Each row is a point. The ring and each string are closed loops that go straight from each point to the next, and from the last back to the first. Before rounding, they use only three directions, however many columns there are. How many times does the string pass through the ring? Passing back the other way cancels.

Ring (9 x 4):
[[ 34 -13  -8   1]
 [ 24   3 -20   6]
 [  2   9 -27   5]
 [-16   2 -28   0]
 [-26 -15 -24  -8]
 [-21 -34 -15 -14]
 [ -4 -44  -6 -15]
 [ 16 -41   0 -12]
 [ 29 -31  -1  -6]]
String (20 x 4):
[[ -2 -35   4 -14]
 [  2 -28 -13  -9]
 [  1 -36 -20 -10]
 [ -2 -26  -4 -10]
 [ -4 -27  -2 -11]
 [  1 -26 -19  -7]
 [ -9 -43 -23 -14]
 [-21 -51 -14 -20]
 [-18 -51 -24 -18]
 [ -8 -38 -25 -12]
 [-24 -54 -18 -21]
 [-26 -46   5 -22]
 [-14 -33   4 -15]
 [-10 -28   6 -13]
 [-11 -38   6 -17]
 [ -3 -24   1 -10]
 [  2 -34 -20  -9]
 [  1 -48 -19 -14]
 [ -3 -60  -1 -21]
 [ -4 -51   8 -20]]
Times through: 2

Ring (6 x 6):
[[ 18  24  -8  -4 -14  -7]
 [ -5  34  -5  -2 -17  -1]
 [-32  23  -4   2 -15   1]
 [-36  -9  -8   4  -7  -4]
 [  0 -27 -14   1  -2 -14]
 [ 22 -12 -13  -3  -5 -15]]
String:
[[-43   6   5   4 -10   9]
 [-60  13  -1   6 -12   6]
 [-45  16 -17   5 -14  -8]
 [-33  16 -18   3 -14 -11]
 [-18  10  -9   1 -11  -5]
 [-23  13   9   1 -11  11]
 [-38  31   5   2 -17  10]
 [-37  37  -3   2 -18   4]
 [-31  36 -14   2 -18  -6]
 [-21  23 -13   1 -15  -8]
 [-22  25 -21   2 -15 -13]
 [-14  13  -9   0 -12  -5]
 [-14  10   6   0 -11   7]
 [-32  23   5   2 -14   9]
 [-53  30   2   4 -17  10]
 [-48  23 -10   5 -15  -2]
 [-29  14 -20   3 -13 -13]
 [-20   7 -10   2 -11  -6]
 [-19   3   2   1  -9   3]]
Times through: 3

Ring (6 x 9):
[[ 26  -2   9   9   2   0  11 -11   1]
 [ 20  16   4  17  -8 -11  11  -1  -3]
 [-15  17  -2  17 -14 -16   5  10 -12]
 [-44 -12  -2   2  -4  -4   0   5 -15]
 [-36 -31  -4  -3   7   5   1  -5 -10]
 [  3 -30   3  -2  13  10   7 -17   0]]
String:
[[ -6 -29  22 -11   8  15   5 -14  -1]
 [ 32 -22  27  -7  12  16  12 -22   8]
 [ 45   5   7  14   2  -2  14 -13   5]
 [ 18   7 -21  25  -1 -15  10  -4  -5]
 [ -2   6 -10  17  -5 -12   7   1  -8]
 [-19   4   9   6  -9  -7   4   5 -10]
 [-47  -3  13  -1 -11  -4  -1  10 -15]
 [-32 -14  16  -6  -3   4   1   0 -10]
 [-17 -20   2   0   4   3   4  -6  -7]]
Times through: 1
String, 23 rows:
[[-25 -36 -22   4  13   2   3 -10  -9]
 [-16 -20 -14   8   6  -2   4  -6  -8]
 [-23 -18   3   0   2   2   3  -4  -8]
 [-44 -26  19 -13   0   9  -1  -1 -10]
 [-60 -37  11 -15   4  10  -4  -1 -13]
 [-53 -30  15 -13   1   9  -3   0 -12]
 [-55 -37  -3  -8   6   7  -3  -3 -14]
 [-39 -35 -25   4  10   0   0  -6 -12]
 [-25 -25 -14   5   6  -1   3  -6 -10]
 [-16 -16  -3   4   2  -1   4  -4  -8]
 [-20 -17   6  -1   2   3   3  -4  -7]
 [-11 -14  -6   7   3  -2   5  -5  -7]
 [-18 -19   9  -3   3   5   3  -6  -6]
 [-25 -35  11 -10   9  13   2 -11  -5]
 [-26 -56   0 -14  21  19   2 -20  -3]
 [-17 -53 -15  -5  22  14   4 -21  -3]
 [-11 -37 -16   3  15   6   5 -15  -5]
 [ -8 -21 -12   7   7   0   6  -9  -6]
 [-13 -18  10  -2   3   5   4  -7  -5]
 [-19 -28  18 -10   6  12   3  -9  -4]
 [-26 -45   6 -12  14  16   2 -15  -5]
 [-32 -48   4 -13  15  16   1 -15  -6]
 [-31 -48 -19  -2  18   9   1 -14  -8]]
Times through: 3

Ring (8 x 11):
[[ 30 -18   0   8  30  33 -21  -8   2 -11   7]
 [ 39  16  -8  -2  24  11 -25  -4   0   6   8]
 [ 22  37 -12 -13  16 -16 -14   0 -10  15   4]
 [-14  35 -10 -21   9 -38   5   1 -25  12  -4]
 [-43  12 -10 -20   9 -43  17  -2 -35   2  -7]
 [-48 -28 -15  -8  18 -24  13 -10 -34 -13  -2]
 [-29 -47 -11   4  26   4   2 -13 -22 -21   2]
 [  9 -40   0  11  31  32 -13 -11  -4 -21   5]]
String, 21 rows:
[[ 21 -48 -22  16  37  31 -29 -17  -3 -17  15]
 [ 15 -57  -4  18  36  45 -20 -15  -1 -26   9]
 [ -5 -51  22  12  28  44   2  -8  -5 -32  -3]
 [-14 -27  16   1  21  19   7  -4 -13 -20  -6]
 [ -6 -21 -10   0  24   3  -6  -9 -15 -11   4]
 [-21 -28  10   0  21  11   8  -6 -17 -19  -5]
 [-34 -43  11   2  22  12  14  -8 -20 -26  -6]
 [-51 -60  -1   3  24   3  16 -13 -28 -30  -4]
 [-41 -31  12  -4  18   0  19  -6 -25 -22  -9]
 [-23 -18  -8  -5  20  -9   4  -8 -23 -10  -1]
 [-26 -24 -30  -4  23 -22  -4 -13 -28  -7   6]
 [-48 -40 -38  -4  24 -32   2 -17 -37 -11   6]
 [-41 -38 -39  -3  25 -29  -1 -17 -35 -10   8]
 [-15 -19 -28  -3  24 -16  -8 -12 -23  -5   7]
 [-23 -17   7  -5  18   0  10  -4 -20 -14  -6]
 [-11 -16 -15  -3  23  -6  -5  -9 -19  -7   4]
 [ -6 -30 -32   3  29  -5 -16 -15 -19  -8  11]
 [-13 -22   1  -1  22   7   2  -7 -16 -14  -1]
 [-17 -42  20   6  24  29   8  -6 -11 -28  -6]
 [ -4 -55  12  13  31  42  -3 -11  -6 -31   0]
 [ 14 -57  -7  18  37  43 -20 -15  -2 -26  10]]
Times through: 0

Ring, 7 rows:
[[ 11   5 -24  -2  20   7  -7   6 -14  -9  -3   1]
 [  4   8 -26  -5  23  22  -7  -7 -10 -16  15  11]
 [ -6   7  -5  -5  21  22 -11 -19  -6   0  28  13]
 [ -5   4  13   2  14  10 -10 -17  -6  14  23   9]
 [  8  -4  41  19  -4 -23  -2   2  -6  30  -4   1]
 [ 14  -5  35  20  -3 -30  -2  11  -9  29 -17  -5]
 [ 15  -2   0   8  10 -20  -6  18 -17  13 -23 -11]]
String, 30 rows:
[[  3   3  -2   2  15   5  -8  -4 -10   5   8   5]
 [ -7   6 -21 -12  30  20 -18 -13 -15   3  18   1]
 [-15  10 -23 -17  33  36 -20 -27 -10  -2  37  10]
 [-11  10   0  -4  20  33  -9 -31   0  -3  44  23]
 [  2   6  19  10   5  13   0 -18   2   1  28  23]
 [  1   4  21  10   6   8  -2 -16   0   7  24  18]
 [ -1   3  36  14   1   7   0 -21   4  13  30  22]
 [ -7   1  40  10   4   0  -8 -21  -1  29  25  11]
 [  2  -1  49  19  -5  -9   0 -13   2  26  17  14]
 [  8   0  38  20  -4 -10   3  -6   0  17   9  14]
 [  4  -1  18   9   8  -9  -7  -1  -9  19   1   0]
 [  9   0  23  14   2 -10  -1  -1  -5  14   2   7]
 [ 14  -3  43  25  -9 -21   5   3  -1  20  -2   9]
 [ 18  -7  60  32 -17 -40   7  12  -3  34 -17   2]
 [ 15  -8  39  21  -4 -38  -3  16 -12  36 -24 -11]
 [  8  -5  12   6  11 -24 -12  12 -18  29 -20 -16]
 [  5  -1   2   3  14  -9 -11   4 -15  16  -7  -6]
 [ 18  -3  21  18  -1 -23   1  13  -9  14 -17  -1]
 [ 24  -3  20  22  -4 -28   5  20 -10  11 -24  -1]
 [ 15   0   9  13   5 -13  -1  10 -10   7 -11   1]
 [ 22   0   7  17   1 -15   5  15  -8  -1 -16   5]
 [ 21   0 -22   4  15 -13  -5  23 -19  -4 -27  -9]
 [ 10   2 -31  -7  26  -2 -14  14 -23   0 -17 -13]
 [  3   2 -25  -9  28   2 -18   6 -22   7  -8 -12]
 [  6   3  -6   1  16   2  -8   1 -12   4   1   1]
 [ 14   7 -11   7  11  13   3  -1  -5 -18   9  17]
 [ 13  11 -27   2  16  29   4  -7  -2 -35  20  26]
 [  3  12 -41 -10  29  35  -8 -11  -9 -28  22  16]
 [  6  12 -21   0  18  32   0 -15  -1 -28  29  27]
 [  6   7  -3   5  12  17   0 -11  -2 -12  21  20]]
Times through: 1

Ring, 6 rows:
[[ 34   2 -15  14  -4  14   7  21 -14  -7  16  -8 -17   0]
 [ 29  13  -7  23  -3   0  -5  -7 -25 -29   1 -20 -22  21]
 [  2  15   3  12  -8 -12 -16 -21  -9 -26 -18 -12 -12  25]
 [-29   9  -9 -13  -2 -18 -14 -15  20   4 -27   7  12   8]
 [-19   4 -34 -20  12  -9   3   6  23  26  -9  12  21 -12]
 [  2  -2 -34 -13   8   6  12  25  15  26   7  10  11 -18]]
String (28 x 14):
[[ 54  18 -15  38   5   5   1  -6 -47 -41  13 -33 -33  25]
 [ 35   5   5  22 -17  12  -3  11 -20 -25   9 -14 -28  15]
 [ 21   3  -1  11 -13   9  -2  13  -6 -11   5  -5 -17   7]
 [ 28  -4   9  12 -25  19   0  27  -4  -9  12  -2 -23   3]
 [ 44  -4  -6  16 -14  25  10  37 -13  -5  26  -5 -24  -4]
 [ 43   0 -28  13   4  20  17  32 -16   2  27  -8 -15  -9]
 [ 38  -8 -21   5  -5  26  19  47  -3  13  30   3 -12 -18]
 [ 20 -15  -5  -6 -21  28  13  53  16  22  23  15  -8 -22]
 [  6  -2  -9  -4 -10   8   2  21  11   9   3   7  -3  -6]
 [ 12   7 -30   2  10  -1   5   7  -4   3   3  -4   0  -2]
 [  5   1 -13  -3  -5   4   1  15   8   6   1   4  -2  -3]
 [ 10  -9 -12  -8 -12  17  10  39  16  21  14  13  -2 -18]
 [  6  -6  -4  -6 -16  13   3  29  15  13   6  11  -4 -10]
 [  8   6 -20   1   2   0   1   7   0   1   0  -2  -2   1]
 [ 24   9 -39   8  18   2  11   8 -13   1  10 -10  -3  -3]
 [ 42  -1 -25  13   1  21  16  34 -14   2  27  -6 -16 -10]
 [ 46   4 -28  19   7  16  14  23 -24  -7  24 -14 -18  -2]
 [ 36  11 -34  18  15   4  10   6 -25 -11  13 -17 -12   4]
 [ 60  13 -28  34  11  12  11   9 -44 -27  24 -29 -29  12]
 [ 48   8   2  31 -13  14  -1  10 -31 -32  14 -21 -35  18]
 [ 20   4   9  15 -20   7  -8   7  -9 -20   0  -8 -22  14]
 [ 12   8 -10   8  -3  -1  -4   1  -6 -10  -3  -7  -9   9]
 [ 31  19 -27  24  15  -5   0 -13 -31 -26   2 -24 -16  18]
 [ 36  21 -24  29  14  -6  -2 -18 -38 -34   1 -30 -21  24]
 [ 11  10 -19   7   4  -4  -2  -2  -7  -8  -3  -8  -5   8]
 [  9   5   8   9 -18   2 -10   2  -2 -16  -7  -4 -15  14]
 [ 29  11  12  26 -17   3 -12  -6 -24 -37  -2 -19 -30  26]
 [ 45  17  -5  36  -3   3  -5 -10 -40 -43   6 -30 -33  28]]
Times through: 1

Ring, 6 rows:
[[ 31  10   6   6  46   4  -3   9 -12 -24  -3   8   8 -27]
 [ 18  32  -1   7  36  -3  18  27 -18 -23  -6  -3  15 -34]
 [-18  26 -16   4   0  -8  20  27 -12   0  18   0  18  -5]
 [-26  -3 -15  -1 -19  -9  -3   7  -1  19  41   7  11  31]
 [ -9 -19  -8   2   7   4 -20  -6   2   7  33  23   6  17]
 [ 13 -14  -1   5  35  10 -21  -5  -2 -10  15  25   5  -8]]
String (28 x 14):
[[ -8   5  -9   2   2  -5   1  11  -6   4  25   6  11   9]
 [-15   5  -9  -4 -23 -17   4  11  -5  18  38  -8  11  34]
 [-38   7 -19  -3 -40 -18   8  15  -3  27  48  -4  14  43]
 [-38  12 -23   3 -19  -8  11  19  -5  15  36   9  17  16]
 [-27  16 -21   6   2  -1  11  21  -8   2  23  14  17  -4]
 [-31  25 -22   6  -2  -5  19  27 -10   2  22   9  19  -6]
 [-25  34 -18   3 -10 -14  28  33 -14   4  20  -7  20   0]
 [ -8  28  -9   1  -3 -14  21  26 -13   0  18 -11  16   2]
 [ -2  18  -8   4  14  -4  10  19 -11  -6  13   3  14  -9]
 [ -5  22 -12   9  27   3  11  22 -12 -14   6  14  16 -27]
 [ -4  45 -14  11  32  -1  30  38 -20 -23  -7   4  21 -45]
 [ -3  51 -16  14  43   3  34  42 -22 -31 -14   8  23 -60]
 [ -1  23 -10   8  29   2  12  23 -13 -16   4  11  15 -28]
 [  1  14  -6   4  17  -3   6  16 -10  -7  13   5  12  -9]
 [  4  36  -5   2   6 -15  26  30 -17  -8   8 -16  16  -9]
 [-10  52 -16  11  25  -5  38  44 -21 -21  -5  -1  23 -43]
 [-18  44 -21  12  27   1  31  40 -18 -19  -2  11  23 -44]
 [-14  26 -16   8  17  -1  17  26 -12 -10  10  10  18 -22]
 [ -6  17  -8   2   2  -9  11  19 -10   0  20  -2  13   3]
 [ -9  16  -9   1  -5 -12  11  18  -9   4  24  -4  13  10]
 [-11  12 -11   3   5  -4   6  16  -8   0  21   7  13   1]
 [-30  11 -21   4  -6  -3   8  18  -6   8  29  13  16   6]
 [-40   6 -22  -1 -34 -14   7  15  -3  25  46   2  15  36]
 [-32   2 -15  -5 -40 -19   4  11  -2  29  49  -6  12  48]
 [-13   4  -8  -3 -19 -14   2  10  -5  16  36  -5  10  31]
 [-13   3 -11   2   1  -4  -1  10  -5   5  27  10  11  10]
 [-30  -4 -19   3  -9  -1  -4   7  -1  14  37  19  12  18]
 [-26  -1 -18   4  -3   0  -3   9  -2  10  33  19  13  12]]
Times through: 0

Ring, 8 rows:
[[-19  14  15   7  -1   8  -5  23   9  30  -2   1  16  20]
 [-12   9   4  10   9   7  -6  30   8  29  12 -12  16  37]
 [  2  -8 -20   6  18   8  -8  21  -3   7  23 -18   0  32]
 [  6  -9  -8   5   7  10  -8   7  -2   1   3  -7 -12   7]
 [  4  -5   7   3  -7  11  -7  -5  -1  -1 -20   9 -19 -21]
 [ -5  -4   3  -6 -12  11  -6 -14  -6 -10 -24  21 -19 -37]
 [-13  -2  -4 -11 -11  10  -6 -11  -9 -11 -16  23 -11 -33]
 [-20   8   7  -4  -7   9  -5   7   0  11 -10  14   5  -7]]
String, 25 rows:
[[ -9  11  16  16   6   8  -6  31  13  37   3 -12  14  37]
 [ -7   6  11  11   3   9  -6  21   8  25  -1  -6   6  21]
 [ -5  -3 -10   2   8   8  -7  14  -2   7   9  -5   0  15]
 [  5 -18 -44   0  28   7  -9  20 -13  -7  41 -24  -3  39]
 [ 11 -22 -44   0  25   8 -10  13 -14 -14  34 -22 -12  28]
 [  5 -18 -35  -5  14   9  -9   3 -14 -17  19  -7 -15   5]
 [ -3   1  10   6  -3  10  -6   7   4  12 -12   3  -6  -2]
 [  4   2  28  11 -13  12  -6  -1   9  14 -33   9 -16 -19]
 [  7  -5  20   4 -17  13  -6 -16   2  -3 -39  18 -28 -42]
 [  0 -12 -14  -8  -3  10  -7 -11 -11 -18  -8  13 -21 -27]
 [ -4  -7 -11  -5   0  10  -7  -2  -7  -7  -4   8 -12 -12]
 [ -1   2  23   5 -15  12  -6  -6   5   7 -33  16 -16 -28]
 [  5   3  39   9 -24  14  -5 -14   9   9 -52  22 -25 -44]
 [  5 -11  -7  -3  -4  11  -7 -10  -8 -13 -14  10 -23 -26]
 [  0 -12 -20  -5   5   9  -8  -1 -11 -13   5   2 -14  -7]
 [  0  -2   4   5   0  10  -7   7   1   8  -7   1  -8   0]
 [  0 -10 -21  -2  10   9  -8   7  -8  -6  12  -5  -9   7]
 [  6 -21 -50  -4  27   7 -10  15 -17 -16  41 -21  -8  30]
 [  3 -16 -45   1  30   6  -9  25 -12  -3  46 -27   1  47]
 [ -4  -9 -31   0  20   7  -8  22  -8   2  32 -17   4  34]
 [ -8   6  12   9   1   9  -6  18   7  22  -4  -3   4  15]
 [-11  17  25  20   5   8  -5  37  18  47   1 -15  20  44]
 [-15  14   7  16  15   6  -6  44  13  43  21 -21  27  60]
 [-12   2 -14   4  15   7  -7  28   0  17  23 -13  14  38]
 [ -9   1  -7   3   7   8  -6  17   0  12  10  -5   5  19]]
Times through: 3
